Each row is a point. Any point is a mix of the corners, with weights that add up to 1. It lies inside the corners' shape when no weight is negative. Say inside or outside, and name the corners with a negative weight.
In the rows, 128 means zero.

Corners:
(1): [159 138 167]
(2): [169 123  87]
(3): [140  97 197]
(4): [ 95 141  68]
Points:
[176 120 123] -> outside (4)
[141 142  92] -> outside (3)
[122 127  78] -> outside (1)
[158 108 168] -> outside (4)
[120 140  72] -> outside (3)
[158 115 170] -> outside (4)
[146 112 145] -> inside

Corners:
(1): [ 96 109 155 162  61 114 118  80 155]
(2): [148 149 185 111  97 148 166 155 113]
(3): [120 114 103 156 189  91 151  59  40]
(4): [113 106  76 109 168  93 139  93  82]
(5): [144  35 135 125 161 191 161 150 161]
(6): [ 80 165 153 135 135 119 127 145 115]
(7): [150  86  99  96 129 232 181 156 160]
(8): [117 175 121 162  66 121  95 143  99]
(9): [141 160 133 166 126 127 153 131 165]
(10): [113 124 101 144 172 108 195 143  75]
Points:
[131  92 117 130 152 156 164 130 119] -> inside
[126 134 126 140 134 140 155 135 132] -> inside
[144 114 111 118 147 153 174 159 113] -> outside (1, 3, 6)
[143 135 133 133 134 173 179 176 147] -> outside (1, 3, 4)
[136 126 134 129 119 154 158 135 135] -> inside

Corners:
(1): [119 114 102  60 174  93 133 159 139 124 157 112 101 188 118 149  19 139]
(2): [158  93  95  80 136 122 118  62 158 107 162  93 163 207 122 145  78 196]
(3): [108 117 130 128  98 129 145 125 177 110 171 155 132 117 138  76 123  56]
(4): [ 63  97 133 170 175 122 131  50 133  59 126 137 138 134 157 113 210  76]
(5): [140 116 169 179 140 101 165 221 141 134 105  98 183  84 154 152 123 143]
(6): [112 149 109 153 108 188 100 164  73 194 143 102  85 116  35 161 173 155]
(7): [ 91 108 125 169 165 167  98 116 152  91 107 135 172 144  62  92 124  54]
(8): [ 92 169 130 143 140 164  85 113  85 154  94 128 167 159  85  83 166  29]
(9): [117 128 124 117 132 114 127 115 118  97 148 181  96 110  79 142 176 124]
(10): [124 120 127  55  99 110 148 155 200  73 143 126  88  80 168 142 103 165]
(11): [179 154 178  95 115 176 141 116 118 117 141 134 102 138  98 142 178 162]
(12): [156  52  70 167 174  97 186 169 183 182 122 120 172 120 112 102 101 113]
(13): [127 110 176  97 174  99 173 107  42 176 149 198  37  94  96 111 117 147]
(14): [162 138 129 147 171  86 145 106 145 127 131 153 132 191  85 102  89 122]
(15): [ 95 140 155 118 205  74 157 131 123 173 125 202 140 177 146  84 147 114]
(16): [155 114 119 174 232  98 126 140  84 165 135 178  97 115 157 153 164 157]
(17): [121  95 111 155 151 117 144 125 143 117 122 177 112 143 142 132 108 111]
(18): [150  91 167  98  75 114  80 134 167 148 136  94 134 104 113 133 129 117]
(19): [144 133 167 158 126 152 160  99 165 176 137 120 201 128  93 180  83 118]
Points:
[156  99 145 108 138  99 143 136 168 137 142 127 138 139 134 128  80 142] -> outside (4, 6, 8, 9)
[138 117 132 129 142 119 141 144 140 146 133 133 134 128 110 128 114 129] -> outside (4)
[132 105 115 129 146 118 153 136 159 119 146 135 129 118 158 150 139 149] -> outside (7, 8, 13, 14, 18)
[119 110 123 141 164 113 131 126 128 135 125 137 133 137 116 129 130 120] -> outside (3, 11)
[125 119 127 112 141 116 136 130 142 118 141 143 116 126 118 136 122 131] -> inside
[133 113 123 135 137 133 128 124 130 131 140 131 126 136 103 132 123 120] -> outside (10, 15)

Corners:
(1): [146  90  96 161 121 165 125 175 174 134  97 128 157 171 166 130 182 109
  72 132]
(2): [132 137  91 102 177 167 169 157 174 101  76 135 140 109  72 103  89 192
 150 127]
(3): [139 162 123 118 124 125 155 153 154 175 193 144 114 118 153 137 109 134
 156 165]
(4): [188 114 104 106 166 218 119 109 213 156 141 143 130 131 108 144  99 232
 160  99]
(5): [157  92  85 148 128 161 154  68 134  89 139 132 119 128 146 157 178 181
  56 108]
(6): [136 107  72 180 149 197 149 165 143 117 107 121 180 124 126 202  92 147
  86  77]
(7): [128 137 137 187  98 129 161 142 105 142 107  69 153 131  87  90 144 101
  95 126]
(8): [168  68 145 128 206 169 168 201 178 131 138 129 167 118  69 188 167 126
 121 120]
(9): [173 145 120 133  77 138 122 150  51  90 129 178 131 154  83 206 129  87
 115 160]
(10): [130 137  90 131 146 177  89 132 105 105 161 160  71  76 182  87 154 113
 158 107]
(11): [108  91 207  93 141  98 112  73 130 118 177 171  88 156 146  70 168 206
 122 122]
(12): [104 182 183 114 153 153 189 159 149 117 160 145 205 151  67 129 116  81
 150 161]
(13): [167 120 131 186 183  85 114 184 159  80 118 113  92 169 131  90 137  97
 214 179]
(14): [123  56  97 124 152 156 163 106 120 136 174 102  86 132 113  93 136 149
  98  87]
(15): [183 121 201 124  47 123 121 135  98  81 149 109 106 149 154  78 152 109
 144  93]
(16): [150 135 108 172  99  91 102 173 166  91 156 110 116 127  79 156 184  32
 140  60]
(17): [112 127 121 150 132 128 129  72 126  91 104 140 109 113  94 196 109  58
  46 152]
(18): [122 134 122 115 203 121 114 153  92 106 104  85 136 145 123 176 107  84
 143  87]
(19): [218 103 122 150 155 115 133 116 102  93 117 168  93 140 123  62 149 140
 113  85]
(20): [113 123 128 145 137 190 184 168 219 160 118 119 134 160 116 182 173 129
 149 109]
(21): [117  63 112 132 153  88 156  67  88 113 109 115 139 120  91 103 129 100
 146 111]
Points:
[140 114 124 140 140 130 135 124 120 112 131 125 123 128 114 123 136 117
 117 118] -> outside (20)
[143 122 127 145 138 134 142 135 134 114 123 124 144 135 105 134 125 126
 118 123] -> outside (10, 14, 20)
[150 112 153 131 139 144 144 123 136 124 147 132 118 150 122 132 139 146
 123 120] -> outside (1, 2, 10, 16, 21)
[139 125 135 134 129 130 136 120 119 109 136 129 118 135 115 128 131 118
 128 119] -> outside (1, 8)
[144 117 134 142 138 112 119 102 120 110 151 121  98 136 139  78 144 112
 138 122] -> outside (2, 6, 8, 9, 20)
[153 114 130 138 138 127 137 133 129 110 135 130 128 136 111 128 136 121
 123 119] -> outside (10, 20)

Corners:
(1): [123 141 125 145 130  90 155 121  93  97 183  97 125 144 155 131 127 114
  84 114]
(2): [119  92  76 127 149 174 110 106  91 130 191 112 103 173 138 155 143 170
 143  79]
(3): [214 185 100 194 112 209 209  61  76 170 151 164 147  64  82 102  77 157
 188  94]
(4): [139 173 135 149 104 137 105  77  80 149 186  93 141 162 135  95 133 125
  88  96]
(5): [194 124  87  90 123 159 139 144  94 127 180 136 144 167 154  96 170  98
 100 124]
(6): [119 179 100 101  83 140  77 111  90  98 146 167 119 115 128 114  40 117
  72 140]
(7): [189 140 173 107 142 158  97 134  56 106 214 105 119 140  93 121 121 161
  52 164]
(8): [ 95 116 174 150 152 125  96  95  90 171 166 120 109 143 177 100 108 131
 163 174]
(9): [ 53 124 128 168 124 138  91 153 181 182 153 142 123 113 156 174  85 188
 119 168]
(10): [175 190  74 114  92 195 168 164  68 131 186 139 110 118  70 167  90  62
 132  80]
(11): [151 187  99  94  77 104 106 180 109  95 126 152  67 139  77 193  82  84
 143 192]
(12): [ 81 167 143 172 167  88  85 114 174 172 137 125  92 121 170 181 141 159
 141 105]
(13): [157 118 152 151 130  84  86 196 105  82  93 123 115 126 140 186 167  78
 120 186]
(14): [118 133 135 133 157 154  92 142 165 165  90  90  96 111  93 159 139 126
 146 179]
(15): [180  86 147 101 129 113 101 138 138  92 129 152 125 170 125 102 169 105
  70  93]
(16): [113  86  86 158 129 117  81 141 143 174 185  82 130 126  89 154 169 125
 128 134]
(17): [152 114 144  81 133 121 166  52 186 175  85  88 120 142 178 208 151  60
 166  56]
(18): [ 85 111  83 162 117  89  81  94  91 149 178 152  66 169 170 118  68 166
  71 159]
(19): [127 104 106  95  86 158  82 174 159 127 102  90  90 123 135 173 109 104
 156  93]
(20): [120  85 134 113 162  97  95 130 128 183  99  98 156 188 164 122 145 117
 135 119]
(21): [ 81 133 133 162 111  64 105 168  88 159 150 131  98 100 168 144 176 135
 107 195]
Points:
[136 138 138 129 120 130 111 136 129 149 128 117 115 118 125 159 126 111
 138 135] -> outside (1, 2, 5, 18)
[122 137 115 133 123 129 109 131 118 138 151 126 108 137 132 150 114 129
 120 136] -> inside
[138 130 123 134 126 128 115 123 119 146 144 116 122 131 131 142 136 125
 132 131] -> outside (10, 18)
[ 97 124 124 135 137 126  93 114 102 145 177 125 108 161 166 108 116 157
  88 124] -> outside (3, 11, 13, 16, 17)
[139 138 128 125 120 132 116 150 108 126 163 110 111 132 127 157 145 112
 114 131] -> outside (3, 6, 18, 20)
[143 140 119 137 125 130 121 122 105 138 154 131 117 134 126 138 123 125
 121 134] -> outside (19)
[142 129 114 126 127 132 130 113 115 136 124 129 115 132 151 137 124 106
 137 104] -> outside (4, 7, 9, 11, 16)

Corners:
(1): [131  75 136 144 160 153 179 196 114  63 165 138 138 159 125 145 126 138
 108 140]
(2): [142 153 132 105 120 101  66  90 135 129 127 106 101  86  78  90 125 110
 120 141]
(3): [ 96 127 158 249 163 118  92 104 148  96 105 112 136 123 173 107 157 124
 170 131]
(4): [ 95 124 118  78 143 120 115 167 124 160 161 106 108  97 117 127 101 147
 101 149]
(5): [152 130  81 223 197 126  98 146  69 111  71  86 161 174 150 138 156 194
 176 112]
(6): [127 122 119 106 143 114 116 124 166 174 100 169 107 104 102 120 227 127
 173 166]
(7): [ 89 123 131 184  72 127 132 165 122  95 131 125  88 166 155 137 116  60
 154 152]
(8): [ 92  57 137  87 131 107 137 136 119 150 156 143  49  86  83  87 109 126
  91 116]
(9): [ 92  85 131  93 153  70 181 121 146 119 136 137  87 128 117 197 123 125
 125 142]
(10): [112 144 130  97 129  95 140 139 183 142 171  94  96  59  98 127 148 159
 190  73]
(11): [117 138  92 123 133 138 128 165  79  82 190  90  83 123 151  65 148  85
 130 140]
(12): [157 146 154 158 190 129 159 118 115 103  83  95 171 158 130 109 153 111
 182 111]
(13): [126  81 139  86 131  60  96 137  99  96 102 141  91 126 128  75 142  83
 156 169]
(14): [128  94 150  90 166 132 165 142 115  87 111 134  77 134 136 111  98 170
 109 104]
(15): [124 112 124 175 165 112 110 135 114 108 127 167 104 119 156  87  88 110
 160 117]
(16): [165 108 146 190 118 159 111 122 221 114 133  88 146  60 165 145 106 143
 118  91]
(17): [188 106 121 147 130 181 100 147 135 116 131 122 189 142 147 129 179 182
 199 172]
(18): [131 108 172 127  87  82 140 171 114 168 178 142 103 114 160 177 127 144
 122 201]
(19): [ 84 115 109  71 148 135 149 131  93 126 130 137 122  63  98 125 136 195
  65  83]
(20): [189 114 149 181 165 166  89 159 112 108 108 117 128 117 165 124 141 127
 183 131]
(21): [161 147 163 110 142 134 102 122 122  95 148  99 151 148 196 153 123 107
  95  88]
Points:
[126 108 136 137 139 129 139 155 124 101 143 124 120 132 136 132 130 128
 131 130] -> inside
[106 106 116 110 152 111 147 142 116 106 138 111  88 109 106 102 107 136
 123  97] -> outside (3, 6, 17, 18, 20, 21)
[139 123 130 136 150 134 118 141 125 125 137 112 128 106 138 124 134 157
 132 117] -> outside (7, 9, 13)
[142 120 142 127 147 121 116 140 133 104 146 111 123 116 147 118 127 124
 147 141] -> outside (5, 6, 7, 8, 19)

Corners:
(1): [139 110 135 153 116 133 123 152 162 124 115 159  81 126 110 124 128 118
 205 115]
(2): [134 152 153 164 109  56 146  75 105 130 148  92 110 146 135 116 125 104
 183 164]
(3): [124 249 113 149 103 150 170 149 140 132 109 158  99  83 120 114 158 143
 194 120]
(4): [157 132  87 136 108 145 145  93 126 110 184 130 119 151 111 135 147 119
 109 148]
(5): [133 105 103 131 115 122 121  99 144 133 124  70 109 116 125 173  96  86
 122 107]
(6): [146  90 101 125  90 159 126 160 145 117 105 134 122  90 138 114  69 153
 109 127]
(7): [141 102 100 121 174 125  99 124 127 154 151 151 131 149 138 112 142 112
 131 135]
(8): [115 146 125 142 127  63  94 164 146 121 170 145 109  92 125 119 160 131
 134 142]
(9): [165 120 127  98 116 135 115  95 142 145 131  20 142 165 118 112 126  87
 165 104]
(10): [145 164 132 124 108 100  87 156 135 140 110 162 148  99 106 134 133 128
 114 187]
(11): [ 97 107 132 143 103  85  92 143  94 158 153 138 166 156 128 128  62 104
 195 126]
(12): [131 103 145 140  98 156 131 149 151 137 149 154 114  78 156  95 159 100
 152 127]
(13): [154 127 105 152 111  33  92 152 117 145 127 147 232 156 114 232 123 116
 127 137]
(14): [126 106 118  73 106 140  96 119 139  64 105 156 127 123 131 110 139 135
  99 196]
(15): [145 105 124  26 127 150 172 184 157 161 110  77 124 148 143 139  86  92
 142 113]
(16): [153 173 101 133 100 145  84 170 151  58 100 148  76 128 124 127 131 131
 123 187]
(17): [154 129 133 165 101 109 101  94 123 149 126 135 150 154 147 221 119 153
 143 122]
(18): [ 83  99 111 135 116 143 125 167 158 151 108 164 148 118 134  91 143 128
 159 168]
(19): [142  95 125  81 101 147 115 156 115 134 107 151 106 140 149  97 157 123
 110 121]
(20): [116  90 152 116 145 161 155 143 129 123 141 104 140 128 109  95 152  95
 120 106]
(21): [124 213 145 164  93  63  82 143 144 118 108 151 130 153 132 134  70 119
 133 118]
Points:
[113 151 134 141 121 117 116 145 130 113 146 165 105 121 121  80 154 117
 152 160] -> outside (5, 6, 9, 13, 15, 17)
[137 116 126 144 119 109 106 139 143 124 146 137 113 121 126 108 163 102
 129 142] -> outside (3, 6, 11, 14, 15, 17)
[138 124 118 125 113 131 118 139 137 123 129 133 122 124 128 129 134 119
 136 143] -> outside (21)
[135 140 126 142 110 109 117 134 134 136 131 129 129 131 129 140 120 117
 146 129] -> outside (14)
[144 120 119 122 112 112 114 131 130 120 141 118 131 138 133 138 127 112
 125 134] -> outside (1, 3, 10, 18)
[129 122 119 126 114 125 122 141 139 132 130 132 128 123 129 130 121 120
 145 122] -> outside (2, 10, 16)
[142 145 118 126 111 120 114 133 141 124 124 135 118 129 129 131 142 119
 141 149] -> outside (6, 11, 20)
